Rows are points. Any point is a mix of the corners, with weights that add up to 1. It lies inside the corners' shape when no weight is negative. Say inside or outside, and name the corners with a negative weight.

Corners:
(1): [-6.6 -4.0 -1.2]
(2): [-5.6 -3.7 12.3]
(3): [ 5.3 -3.7 -2.0]
(4): [-0.7  1.6 -4.3]
Points:
[ 0.2 -2.8  4.8] -> outside (1)
[-3.9  0.2  1.2] -> outside (3)
[ 0.2 -2.8  4.2] -> outside (1)
[-4.3 -5.1  3.5] -> outside (4)

Corners:
(1): [-3.0 -1.0 -1.9  8.8 -0.8  3.6  8.8  3.2]
(2): [ -3.4   9.3  -6.5  -2.3   1.4   3.6  -5.7 -12.1]
(3): [-4.4  1.0 -0.9 10.0  1.7  0.8 -0.8  1.8]
(4): [-2.6 -3.8 -6.8 10.0 -4.7 10.1 -0.7 -2.2]
(5): [ 5.5  0.9  6.7 -1.6  3.7 -6.3 -0.2  3.4]
(6): [-0.5  1.6 -1.8 -6.4  1.5 -6.1 -2.7  2.8]
(7): [-1.7 -1.8  7.1 -0.8 -2.0 -5.4 -0.2  2.3]
(8): [-0.4 -2.7  1.4  0.5  4.6 -6.0 -0.9 -6.1]
(9): [-5.4 -2.6 -0.2 -5.1  2.5  4.9 -4.0 -0.4]
Points:
[-2.3 -1.4  0.3  0.8  0.9 -0.1 -0.7 -1.3] -> inside
[-2.2 -0.9  0.4  1.3  2.5 -1.0 -1.4 -1.3] -> inside
[-3.7  2.0 -1.9 17.0 -4.0  7.6  9.2  4.9] -> outside (6, 8, 9)
[-4.6 -3.7 -1.1  0.2 -1.7  0.0 -3.8 -0.5] -> outside (1, 2, 5)
[-1.9 -2.0 -1.2  3.7 -0.6  1.6 -0.7 -2.0] -> inside

Corners:
(1): [-1.9 -3.2  1.7  4.3  3.9  0.2  0.4 -5.3  5.0 -8.3  2.1  5.7]
(2): [-1.1  2.6 -2.8 -6.1  1.2  2.0 -0.1 -8.5  1.8 -0.9 -3.4  3.7]
(3): [ 3.1 -4.0  1.1  5.3 -4.8 -0.3 -3.0 -7.9 -0.4  0.0 -5.0  2.2]
(4): [-1.3 -4.3  1.0 -6.2  4.7 -5.7  0.3 -4.5 -2.0  8.9  2.1  5.5]
(5): [  0.6  -1.0  -1.1   2.8   3.8  -2.6  -2.9  -6.5 -14.0  -8.1  -4.1   0.2]
(6): [ 5.7  0.5 -8.9  0.6  3.8  1.2  4.1  2.5  2.3  3.9  5.8  0.5]
(7): [ 2.0 18.4  3.9 -0.8  9.7  2.0 -0.6 -8.3  2.0  2.9 -1.3  1.7]
(8): [-0.9 -0.7  4.5 -0.3 -4.5 -0.3  7.7 -5.0  0.8  0.0 -4.0 -2.3]
(9): [ -0.8  -3.6  -1.3  -7.3  -8.3   1.1   0.7  12.8  -2.9   7.3  -0.2 -19.6]
(10): [-0.3 -4.8 -5.9 -2.6  1.2  3.9  2.4 11.4  1.5  8.2 -1.8 -4.8]
(11): [11.2 -0.5  3.4 -5.2 -4.6  1.4 -0.2  7.3  2.1 -0.2 -3.3  0.8]
(12): [-1.5  6.4  3.6 -1.4 -5.9  2.4 -0.6 -0.6 -0.9  5.0  0.5  6.2]
(13): [ -2.3   2.6  -1.9  -5.1   5.7 -12.4   0.5  -5.0   4.2   5.0  -3.8   4.6]
Points:
[ 0.1  0.1 -0.9 -3.4  0.1  0.0  0.8 -1.0  0.1  3.5 -0.7  0.6] -> inside
[ 1.3 -0.9 -1.2 -3.9  0.1 -1.6  1.4  2.1  0.1  2.4 -0.5  0.8] -> outside (3, 7)
[-1.9 -7.3 -1.4 -3.7 -2.1 -1.4  0.6  3.3 -1.0  3.5 -3.5 -1.4] -> outside (6, 7)
[ 1.8  0.9  0.0  0.1  1.3 -0.9  0.5 -1.2 -0.6  2.0 -0.3  0.3] -> outside (2)
[ 1.5  2.8  0.0 -1.1 -0.5  1.3  0.7 -0.5  0.8  1.9 -1.4  0.5] -> outside (4)

Corners:
(1): [ 8.0  2.6 -0.4 -0.7 -5.2 -4.1  0.6 -1.8 -2.4  1.6  6.2  1.6  2.4  7.8
 -1.0 -5.0  1.5  3.5 -9.6 -0.1]
(2): [ 3.9 -1.4 -4.5 -2.6  2.0 12.9 -0.7  0.4  2.9 -4.3 -5.4  1.1 -4.5 -0.8
 -4.4 -6.5  6.5  2.7 -0.6 -0.1]
(3): [ 2.8 -1.6  1.9 -3.9  7.6  0.3 -3.5  6.2  2.8 -4.1  0.8  6.2 -7.8 -5.9
 -4.7 -6.3  2.6 -0.8 -6.3 -1.0]
(4): [ 3.2 -4.1 -5.2 -0.2  0.6  4.0  1.5  9.3  6.8 -4.7 -2.5  0.8 -6.3  3.6
 -4.7  0.2  5.8 -1.9 -4.3  3.7]
(5): [ 1.6  9.0 -0.3  3.8 -4.0 -4.5  5.8 -0.6 -3.2 -4.9 -1.6  1.6 -0.4  5.1
  1.7 -2.5  1.3 -4.1 -3.8 -6.3]
(6): [-4.1 -1.4 -6.9 -2.4  2.9  3.1 -0.7  2.9  4.5 -8.2 -1.1  4.2 -6.7 -5.8
 -5.0 -4.9  6.4  2.7  1.7 11.1]
(7): [-4.3 -1.7 -8.5 -2.5  4.3  4.8 -2.3  3.0  8.3  0.2 -1.2  7.8  0.4 -0.9
  1.7 -5.4  2.7 -1.7 -5.6  4.0]
(8): [-3.2  2.7  6.8 -5.6 -6.8 -8.0  6.6  0.2  2.5 -1.7 -2.2 -4.5  2.1  6.4
 -2.4 -7.9  0.5  1.7 -5.4 -6.7]
(9): [ -1.7  -2.9  -9.1  -2.5   5.8   2.4  -2.5   2.7   1.8  -2.3  -1.0  -4.4
 -11.4   0.2   0.0  -8.0   5.2  -0.8  -3.8   4.1]
(10): [-3.8 -9.0 -4.6 -2.8 -3.8  6.2  4.2 -3.3  1.9 -7.5  7.0 -3.4  4.3  4.4
  7.6  2.7 -7.1  6.4  4.2 -5.7]
(11): [ 1.2  0.6 -4.1  0.2  5.6  5.9 -2.2 10.7 -2.0 -2.2 -0.9 -0.3 -0.7  1.5
 -4.8 -5.9  2.5 -2.9 -2.1  8.0]
(12): [ 2.3  3.9  5.8  0.2 -5.9  0.8 10.2 -3.6  0.6 -0.3  3.2 -6.0  1.5  0.9
  0.3 -2.4 -3.0 -1.3 -9.8 -1.7]
(13): [-1.1  3.1  4.6  8.7 -7.6 -3.3 -2.1  1.0  1.5  0.0  2.2 -5.2 -0.2  1.4
 -1.8 -9.1  2.2 -1.5 -7.8 -5.4]
(14): [ 6.9 -0.2 -2.0  1.4 -3.9 -6.2  6.1  0.5  5.8  1.9 -0.6 -2.6  1.1 -0.2
 -3.7 -8.9 -4.3 -1.7 -2.1 -4.1]
(15): [ 1.4  3.3 -5.8 -5.7  3.5  2.1 -2.5  4.7  1.5  2.8  0.4  0.8 -5.2 -5.8
 -7.3  1.9  9.8 -0.8 -2.6  1.2]
(16): [ -3.3 -17.2  -4.7  -4.2  -6.4   7.6   3.8 -11.5  -4.3  -3.4   3.9  -2.6
   4.2   4.6   6.2   2.3  -5.1  -3.6   3.5   0.3]
(17): [ -0.8   5.2   1.9  -0.9 -10.7  -4.9  -1.3   0.4  -0.6   2.8  -3.7  -0.3
  -4.7   1.2   2.8  -3.9  -5.5   0.9  -7.1  -0.6]
(18): [ 3.3  5.1 -5.3 -6.9  0.7  8.1 -5.1  1.7  6.0 -3.9  6.1  4.7 -6.8 -0.3
 -7.2 -4.9  2.9 -3.9  0.2  4.2]
(19): [ -2.4 -11.5   1.0   0.8  -1.7   8.6   8.9  -6.7   1.2   4.2   2.9  -0.7
  -3.1   7.1   3.9   0.8  -0.1   2.7   9.6  -0.9]
(20): [ 1.6  4.4  6.5 -0.8 -2.3 -7.8 -5.2 -3.9  3.9 -0.8 -3.7 -7.3  1.4  1.8
 10.3 -2.1 -0.4 -2.4 -6.4  2.0]
(21): [ -4.8 -10.3  -5.0   1.2   1.9   6.3   1.4  -9.6   1.9  -3.1   0.3  -2.6
   0.3   8.4  -3.8   3.7  -7.8   3.0   2.3   0.3]
Points:
[-0.3 -3.9 -3.3 -1.4 -1.6  3.7  2.5 -0.3  1.1 -2.1  1.6 -0.1 -2.0  1.9
 -1.2 -2.5 -0.1  0.1 -1.2 -0.4] -> outside (20)
[ 1.0 -1.9 -3.5 -1.2  0.1  3.7  0.4  2.5  2.9 -2.9  0.0 -0.2 -3.3  2.1
 -2.3 -2.9  2.0 -0.7 -2.3  1.7] -> inside
[-0.3 -1.4 -2.5 -0.7 -1.8  2.2  1.3  0.3  2.4 -1.7  0.2 -0.7 -1.9  2.5
 -0.6 -2.9  1.0 -0.3 -1.9  1.0] -> outside (3)
[-0.4 -2.9 -3.7 -2.5  1.9  6.2  1.3  0.8  4.7 -1.6  0.8 -1.4 -3.1  0.2
 -3.3 -3.0  3.0  0.9  1.0  2.3] -> outside (1, 3, 5, 16, 17)

Corners:
(1): [ -1.9   8.0   1.6 -10.8  -3.9  -0.4   0.7  -5.5   3.9  -2.6   1.7   4.2
  -5.5  -9.1  -5.0  -0.5  -7.4   4.4  -9.6  -4.4]
(2): [ -3.0  -0.9   7.5  -2.8  -0.7   5.1  -6.7  -6.3   4.3   5.1  -0.4   8.5
 -12.3   1.3  -5.4  -2.5  -2.0  -4.9  -5.6   2.3]
(3): [ 9.4 -2.9  1.0  2.7 -7.1 -7.2 -4.7 -3.8 -2.4 -3.0 -1.4 -1.5  6.3 -0.4
 -3.3 -5.7  5.4  5.7 -1.4 -3.7]
(4): [  1.8   0.9  -6.4  -2.6   4.9  -9.3  -2.9   3.2  -4.2  -0.8   7.9   2.0
  -4.0 -10.7  -0.3   3.3  -0.3  -6.4  -1.4  -7.4]
(5): [ 4.5 -3.5  9.1  4.6 -5.3 -0.3  1.5  3.1 -2.9  3.2  6.4  2.8 -1.3 -1.8
 -1.4 -0.7  6.2  1.3 -4.7  4.7]
(6): [ -3.4  -1.9   1.9  -2.8   2.1   5.3  -6.5  -1.7  -3.0   3.5   8.7  -2.1
  -8.1 -12.0   2.8   0.5   0.0  -2.2  -1.2  -2.7]
(7): [-3.4 -7.8 -3.1 -1.7 10.6  0.6 -2.1  4.4 -2.1  2.4 10.6  8.3  2.7 -1.5
  4.3  7.0 -8.7 -0.5 -6.3  1.6]
(8): [ 5.1 -3.9 -7.3  6.0  6.0 -0.5  2.6  4.6  0.4  4.5  4.0  8.2  4.0 -4.8
 -4.5  4.1 -6.2 -6.5  3.2  6.3]
(9): [-0.4  6.6  5.0 -6.3  4.6 -5.2 -6.2 -7.9 -3.4 -4.5  2.3  4.5 -1.9 -2.5
 -5.6  1.7 -4.9 -4.4 -8.8  4.2]
(10): [-1.8  5.4 -5.1 -3.4 -8.7  0.9 -3.2 -5.6 -1.3 -0.3 -1.8  1.9 -2.6  3.0
  2.0 -1.1  4.3  0.3 -3.0 -1.4]
(11): [ 1.7 -5.0 -5.2  2.8 -0.9 -2.2 -1.9  0.3  4.9 -2.9 12.1  4.0 -3.2 -1.3
 -5.7 -1.9 -7.1 -2.3 -0.8  0.2]
(12): [  3.4   4.9  -4.0  -8.4   3.1  -1.6   1.9  -3.5   2.5   2.8   0.4   4.1
  -5.0   2.7  -5.7  -3.4   4.9   5.7 -11.0   7.3]
(13): [-3.4  8.8  1.3 -7.6  1.6 -3.3  7.6 -8.4  2.0  8.4 -1.1 -5.8  1.1 -2.3
  2.3 -3.4 -6.2 -3.9  0.9 -4.6]
(14): [ 2.0 -1.4 -0.2  1.6  5.5  0.2  4.9  2.7 -2.0 -1.5  2.2 -2.1  2.6  4.4
 -1.3  4.7  4.6  6.4  4.7 -3.1]
(15): [ -2.9   7.2  -1.5   0.8   6.7  -3.4  -3.3  -0.8   3.4   4.1  -3.2   5.1
  -5.2   1.3   7.0  -4.1  -5.6   4.3 -11.4   4.3]
(16): [ 5.3  3.3  6.2 -7.9  5.8  5.9  3.4  4.3  4.7 -4.0  7.1  2.0 -2.5  5.2
  1.9 -2.5  3.1 -0.3  2.6  0.4]
(17): [  1.2   5.9   9.1 -10.7  -7.7  -4.5  -7.1  -6.3   5.7   3.2   4.3  -4.9
  -6.6  -7.3  -8.3   1.4   8.0  -0.5   0.8   3.0]
(18): [-4.2 -4.6  1.9  1.1  8.8  5.3 -1.9 -1.7  6.8 -8.2 11.3  6.5  6.2 -3.4
 -0.6  5.8  0.2 -4.9  0.7 -6.3]
(19): [ 6.8  1.0 -6.7 -3.8 -2.1 -3.5  3.8  0.7  5.0  2.1  1.2 -2.9 -6.3  0.5
 -1.4  2.3 -6.3 -7.7 -8.7  5.4]
(20): [ 1.5 -7.6  5.1  2.2 -5.4 -5.8 -1.7  2.6 -2.2 -8.1  0.0 -1.8  6.3 -0.6
 -4.6 -5.0  6.5 -6.3  2.6  5.1]
(21): [ 0.4  9.1  5.1 -3.5 -3.2 -1.3 -6.3  0.3 -1.4  1.4  0.3 -2.6 -1.2 -0.7
 -2.4 -7.6  2.7  1.5 -9.6 -4.4]
Points:
[ 1.3  1.6  1.0 -2.0 -0.9 -2.2 -2.0 -1.4  0.5 -0.1  3.1  0.5 -0.7 -1.9
 -2.3 -2.4 -0.3 -0.4 -3.6 -1.2] -> inside
[-0.1  0.6  3.3 -1.4  1.9 -0.8 -2.8 -0.7 -1.4  0.8  2.9  0.2 -0.1 -1.4
 -0.8  0.0  4.3  0.2  0.0 -0.7] -> outside (1, 11, 19)
[ 0.4 -2.4  2.1  3.4 -0.3 -3.5  1.1 -0.5  3.4  3.8  1.2  1.3  4.8 -1.4
 -4.3 -0.7 -5.2 -1.4 -3.1  0.6] -> outside (4, 6, 9, 10, 12, 16)
[ 1.2  1.8  2.5 -3.4  0.1  0.2 -1.4 -2.0  0.8 -0.9  3.8  2.1 -1.5 -1.9
 -3.5 -1.1  2.2 -0.6 -0.9 -0.3] -> outside (7, 15, 19)
[ 1.2 -0.8 -0.7 -1.3  2.2 -1.0 -1.6 -0.2  0.1  1.3  4.9  0.8 -2.3 -2.1
 -0.7  0.5  0.0 -2.5 -2.3  1.0] -> outside (1)
[ 2.0  0.6  2.1 -2.0  1.6 -1.9 -1.3 -0.5  0.9  0.4  4.0  1.8 -1.5 -2.5
 -2.9 -0.3 -0.7 -1.6 -3.3  1.8] -> outside (10)

Corners:
(1): [ 2.0 -9.6  4.7 -1.7 -1.2 -6.3 -3.0 -1.7 -2.1 -2.7  7.0 -0.5 -6.4  2.6
 -3.3 -4.3  1.4  0.8  3.9  6.6]
(2): [ 0.0  5.5 -0.9 -0.1  1.8 -1.8  8.9  5.2  2.3  3.7  3.9  0.3  0.8 -0.7
 -7.1  0.0 -0.8 -5.9  4.0  2.2]
(3): [-0.3  4.1 -4.8  0.6  2.8  4.3 -0.7 -2.1  8.9 -0.6 -3.8 -5.9 14.9  2.0
 12.8  0.2  9.7  7.4  8.4  0.2]
(4): [ 0.5 -3.8 12.8 -3.8  2.6 -1.1 -8.6 -7.1 -3.4 -7.0  3.8 -7.7 -2.5  1.8
 -8.0 -7.1 -4.9  2.3 -4.3  2.8]
(5): [-1.8 -2.7  4.9  3.0  3.0 -4.7  4.2  1.2 10.9 -8.2 -4.5  1.5  8.7  1.9
  9.3  2.5  7.3  7.4  7.0 -4.0]
(6): [-3.6 -1.6 -0.1  1.0 -0.2  3.4  7.7  1.0  0.8 -6.5 -1.4 -4.2  3.8 -0.1
  4.7  2.2 -4.0 -3.9  1.8 -4.0]
(7): [-6.2  2.0 -1.4  2.5  3.5  1.0 -0.5  5.0 -4.8  0.3 -2.3  1.3  5.6 -5.5
  4.2  4.7  3.5 -8.8  3.2  0.2]
(8): [ 7.1 -7.8  9.6 -5.2 -1.6  7.3 -0.6  2.5  3.7 -6.1  2.9 -7.2 -2.4 -0.1
 -7.6  0.1  2.3  1.5 -5.3  2.0]
(9): [ 1.9  2.4 -2.1  0.3  8.1 -1.3  6.0 10.5 -0.3  4.3  0.7 -2.1  2.6 -4.2
 -1.7  4.0 -0.7 -9.4  0.6 -9.2]
(10): [-3.0 -3.2  6.9 -4.2 -3.7  4.4 -2.3 -1.1  1.0  1.5  2.5 -6.5 -6.1  6.1
 -6.2  0.9  2.9  8.3  4.3  5.5]
(11): [ 0.5  0.4 -3.1  4.3 -0.3  3.0  4.7 11.1 -2.3  1.0  0.5  4.6 -2.6 -1.4
  3.2 -0.9 -6.6 -4.5 -1.1  0.5]
(12): [-5.4 -2.4 -3.0 -2.7 10.8  2.7  3.6 -4.5  6.9  4.3 -4.6  2.6  8.6 -2.7
  8.8 -2.9 13.1 15.6  2.2 -6.2]
(13): [-0.5 -7.0  0.6 -4.4 -2.1  3.8 -2.6 -8.7  9.1 -1.5  3.6  0.9 -8.8  3.9
 -7.4 -0.6 -4.5 -5.6  3.5 -0.4]
(14): [ 0.0 -2.5  3.4  0.4 -0.3  6.4  2.1 -1.4 -3.5 -4.4 -7.1  3.4 10.0  5.4
  4.9 -2.8 10.3  0.8  8.3 -1.5]
(15): [  7.3  -2.7   5.3  -5.3   3.1  -0.9  -6.4   3.2  -0.6  -6.2   3.6   3.5
  -3.8   7.6 -10.5   8.7  -1.7   2.8  -2.4   7.9]
(16): [  6.9   3.6  -4.2   0.9   3.9   2.3  -0.3  -4.8   4.9   1.4 -10.9  -1.1
   6.9  -2.6  10.2  -0.1   4.2  10.0   0.8   1.6]
(17): [-1.2  0.3 -4.0 -8.3 -0.8  0.0  3.2  6.5 -5.2 -4.4 -5.9  6.8 -4.2 -4.3
 -1.5  1.5 -2.4  1.9  0.2 -4.7]
(18): [  5.1  -4.0   4.0  -0.4  -5.3   1.9  -1.1   0.0   1.6   2.8   9.0  -0.7
  -4.4   0.9 -12.2   0.8  -3.5   1.0  -4.4  -1.2]
(19): [  5.2  -4.8  -2.1   0.7  -3.9   4.9  -4.7  -6.7   2.8  -6.3   4.5   0.4
 -10.2   8.9  -2.9  -0.5   4.7  -1.6  -4.9   3.4]
(20): [-3.3  0.6  0.2 -4.3 -4.2 -0.9  3.3  5.8  0.0  1.5 -5.6 -0.6  3.5  2.4
 -1.7  1.1 -5.0 -5.1 -0.3  1.2]
(21): [  0.7   8.3  -1.6  -8.8   1.3  -0.1   7.3   2.9  -1.3   1.8   3.9   2.0
   4.5  -2.7   3.9   4.7  -3.3 -11.6   2.0  -3.7]
Points:
[ 1.7 -1.4  1.4 -1.5  1.9  0.1  0.7  2.3  1.4 -1.4  0.8 -0.6  0.8  0.9
 -1.1  1.5  1.1 -0.4  1.3  0.2] -> inside
[ 1.6 -1.4  1.5 -3.0  1.1  1.0  0.9  0.8  2.1 -2.4  0.0  0.5  0.2  1.9
 -1.2  1.2  0.2  1.7  0.8  0.1] -> outside (7)
[ 0.4  0.3 -0.6 -0.1  0.7  1.7  3.0  4.2  0.5 -0.5  0.4  1.0  0.7  0.0
  1.3  0.5 -1.5 -2.0  1.1  0.0] -> inside
[ 0.0 -1.0  2.3 -2.7  1.2  1.2  1.1  0.5  1.3 -2.5 -1.7 -0.9  2.4  0.5
  0.6  0.2  0.8  1.9  1.9  1.2] -> outside (9, 18, 19)
[ 0.0 -1.7  1.0 -1.6  0.4  1.2  0.9  1.3  1.7 -1.4 -1.3 -0.3  0.8  1.1
 -0.9  0.5  0.9  0.3  1.1  0.2] -> outside (21)
[ 0.8  0.6  0.5 -2.5 -0.6  2.9  2.9  5.5  1.5 -1.5  1.3  0.3 -0.7  1.2
 -2.9  3.1  0.2 -6.2  1.5  0.3] -> outside (1, 4, 6, 12, 16, 18)

Corners:
(1): [ -5.3 -11.3   4.3  -4.3  -7.1   3.6   0.3  -0.4   1.7  -7.7   6.4   2.3
   2.4  -2.7  -2.4   6.2  -1.4   6.4  -1.1   0.2]
(2): [ -1.6   7.9  -2.0 -12.7  -0.3  -3.9  -5.0  -4.1  -8.8   0.6   2.2   2.1
   4.8   0.4   8.8   3.3  -6.5 -11.2  -9.9   0.0]
(3): [-7.1  0.9  5.0  5.3 -2.0 -0.4 -0.2  7.3  0.7  9.1  3.2 -2.6 -6.4 -2.3
  1.5  2.0 -3.6  1.5 -3.0  8.0]
(4): [-1.9 -0.1  6.6  5.5 -9.2 -1.9  0.3 -3.7  0.1 -5.2 -1.5 12.5 -0.2  3.1
 -1.5  0.5  4.8 -8.0  2.5 -3.2]
(5): [ 3.6 -6.7  3.0 -3.4  2.2  8.0  3.4 -2.4  8.1 -4.7 -5.1 -8.3 -7.3 -5.4
  3.6 -4.6 -5.5 -5.9 -4.7 -0.5]
(6): [ 1.8 -0.2  2.3  2.2 -0.3  6.8 -2.3 -3.0 -5.7  0.1 -1.3  4.5  4.5  3.2
  3.4 -7.0 -4.5 -2.8 -2.4  1.4]
(7): [ 2.7 -3.2  1.7 -3.7  1.5 -2.1  6.6 -4.3  7.7  0.8 -5.5 -1.6  1.3  6.5
  6.4 -4.9 -5.5  8.1  4.4 10.7]
(8): [ 0.3  4.8  5.4 -0.8  0.5  1.3 -1.1 -1.9  0.8 -7.8  5.0  5.6  4.0  7.4
  1.6  4.6 -2.5  2.0  1.7  4.4]
(9): [ 1.9  2.3  3.8 -2.3 -0.3 -1.7  5.6  0.8  0.5 -0.5 -1.6  2.2  3.5 -4.5
 -1.7  5.2 -4.0  0.7 -0.6  7.0]
(10): [  1.2  -6.8   8.3   1.3   3.3  -3.0  -7.2   4.0   3.5  -1.3   0.8  -1.7
   2.1   3.0   0.1  -2.4   2.1  -5.7 -10.6   0.1]
(11): [-9.9 -2.9 -1.4  3.6  2.6 -1.8 -3.6 -7.4  1.5 -2.5 11.9  0.2 -1.9 -3.0
 -3.7  3.7  2.8  1.0 -7.7  0.4]
(12): [  0.3 -10.4   6.2   3.2  -7.1  -0.6  -3.6  -2.3   3.7   0.5  -2.0   4.0
  -0.1  -1.3  -4.0   5.4  -3.4  -1.8  -2.0   2.3]
(13): [-3.9  1.5 -6.6 -7.1 -5.3 -0.5  3.8  0.0  4.8 -0.5  6.1  5.3 -0.8 -2.4
  1.1 -0.6 -6.3 -9.2 -7.7  8.4]
(14): [-3.4  4.9 -5.8  2.8 -7.5  2.8  2.0 -8.4 -7.2 -1.2  4.6 12.9  6.3  0.4
  6.4  7.2  0.7 -3.0 -6.5  1.1]
(15): [ -1.0  -1.7  -0.8   1.8  -2.9   0.3   2.2 -13.4  15.7  10.5  -1.9   3.7
  -4.5   5.4  -3.7  -2.1   9.5   8.2   0.4   0.9]
(16): [  0.6  -2.7   6.2   5.7 -11.5  -8.7  -1.4  -0.2   8.6  -1.3  -1.5   7.4
  -0.4  -2.6  -1.1  -3.0  -0.1   1.5  -1.2   4.2]
(17): [ -1.3   0.6   1.6   2.3  -0.5   0.8  -2.5  -2.5   3.4   4.3   0.5 -16.8
 -11.5   7.8  -5.9  -1.2   3.2  -5.2  -3.1  10.6]
(18): [ 0.4  0.5 -6.5 10.5  2.6 -1.8 -5.2  2.8 -0.3 -0.8  1.6  5.1  5.1 -5.8
 -2.8  2.8 -0.8 -4.0 -2.7  2.8]
(19): [ 2.8 -2.6  4.1 -1.7 -5.2 -1.5  3.6 -1.3 -1.7 -2.4  9.1  6.3 -3.0 -3.3
  1.9  3.2 -4.0 -4.1 -0.5 -1.1]
(20): [ 0.7 -0.6 -1.2  6.9  1.3 -5.1 -1.1 -4.3  3.2 -6.5  1.8  7.1 -1.8  6.7
 -6.4  4.2  2.4  3.4 -2.3 -4.5]
(21): [ -4.0   0.0   4.3   3.9   1.7   2.5   4.2  -3.7   6.9   4.1   4.0 -11.3
  -1.3   1.1   0.8  -3.0  -2.5  -7.3  -2.1  -7.4]
Points:
[-1.4 -1.0  4.1  1.4 -0.1 -0.3 -1.9 -1.7 -0.9 -4.5  0.8  3.3  4.1  0.7
  2.0  2.4 -2.7 -1.3 -2.9 -1.4] -> outside (13, 15, 17, 19)
[-1.2  1.0  1.8  1.5 -1.0 -1.9 -0.4 -1.3  3.5 -0.8  2.9 -0.4 -4.1 -0.5
 -1.4  0.6  0.1 -6.1 -4.1  0.8] -> outside (1, 6, 7, 12, 14)
[-0.3 -1.5  0.6 -1.0 -0.3  1.4  0.1 -1.8  0.0 -3.6  2.2  0.6  1.0  0.2
  1.1  1.2 -3.8 -5.3 -3.7  1.9] -> outside (3, 15, 16)
[ 0.6 -7.2  5.6  0.6 -6.8  1.8  4.4 -2.5  6.4 -0.6 -1.8  5.5 -0.6 -0.7
  0.5 -1.3 -0.7  1.6 -0.4 -0.4] -> outside (2, 8, 11, 17, 18)
[-3.0 -3.0  3.7  1.4 -6.1  2.1  4.9 -4.9  5.4  1.4  1.5  6.3 -0.4 -0.7
  2.2  0.2 -1.3  3.7  0.7  2.9] -> outside (2, 10, 17, 18, 20)
[-0.2 -1.6  1.8  0.1 -3.0 -0.4  1.4 -3.8  3.8  1.1  3.1  2.7 -2.2  0.4
 -0.2  0.8 -0.2 -0.9 -1.8  1.6] -> inside
[-2.0 -1.1  1.2 -1.5 -3.3 -1.0 -0.4 -2.3  2.3  0.0  2.3  2.9 -0.7 -0.9
  0.6  2.1 -0.9 -2.7 -3.9  4.3] -> outside (6, 20, 21)
